Every row gives one point. The points of each table are mixes of a few directions, plus a little noise. How many directions does each table use, and how many do they share? Where both have some left over, give the other angles between the two spaces (their principal angles), to ten degrees, smallest first.

First:
[[  3  -4]
 [-47  56]
 [ 65 -77]
 [ 15 -19]
 [-33  41]
 [ -3   3]]
Second, 6 rows:
[[  7  -8]
 [-63  76]
 [-30  35]
 [ 43 -51]
 [ 32 -38]
 [ 11 -13]]
Directions: first 1, second 1, shared 1

First, 7 rows:
[[  56  -27   -8  -30   27  -18]
 [  -5    8  -31   20   38   25]
 [ -57   47  -41   60   41   45]
 [   2   -7   89  -49 -106  -75]
 [  27    0   36  -32  -24  -53]
 [ -11    4  -36   25   37   36]
 [ -13  -26  -11    6  -12   39]]
Second (9 x 6):
[[ -10  -37  -26  -14  -71 -121]
 [   8   29   21   11   56   95]
 [  -6  -24  -17   -9  -46  -78]
 [   6   24   17    9   47   80]
 [   2    8    5    3   15   25]
 [  -7  -26  -19  -10  -51  -86]
 [   5   17   12    7   34   57]
 [   6   22   16    9   43   74]
 [  -4  -14  -10   -6  -27  -46]]
Directions: first 3, second 1, shared 0; angles 50

First, 9 rows:
[[ -27  -34  -23  -10   29  -20  -31   22   -9   17   34]
 [  15   21   51   -6 -110   15   45  -40   35   -5  -47]
 [  68   16  -17    1   89  -82  -42   -8 -100  -28   -4]
 [ -56  -20  -25    9   20   37   -2   31   34   19   34]
 [ -27  -43  -12  -20   -2  -24  -26   14   -1   22   28]
 [ -29  -26   -8   -6   11   47  -10   29   46   25   24]
 [   1   53   32   21  -83   22   65  -36   21  -24  -46]
 [ 101   -6   -3  -18  116  -32  -66    7  -67  -11   -1]
 [ -47   40    9   30  -73   36   67  -16   40  -14  -20]]
Second, 10 rows:
[[ 70 -56  32 -57  -4 -41 -62  -8 -18  25  -5]
 [101 -80  46 -83  -6 -59 -89 -11 -26  37  -7]
 [-79  63 -36  64   5  46  69   9  20 -29   6]
 [-91  73 -42  75   6  53  81  11  23 -33   7]
 [ 75 -60  34 -61  -4 -44 -66  -8 -19  27  -6]
 [-82  66 -38  67   5  48  73   9  21 -30   6]
 [-11   9  -5   9   1   6  10   1   3  -4   0]
 [  6  -4   3  -5  -1  -3  -5  -1  -2   2   0]
 [-33  27 -15  27   2  19  29   4   9 -13   2]
 [ 45 -35  21 -36  -3 -27 -39  -5 -11  16  -3]]
Directions: first 4, second 1, shared 1
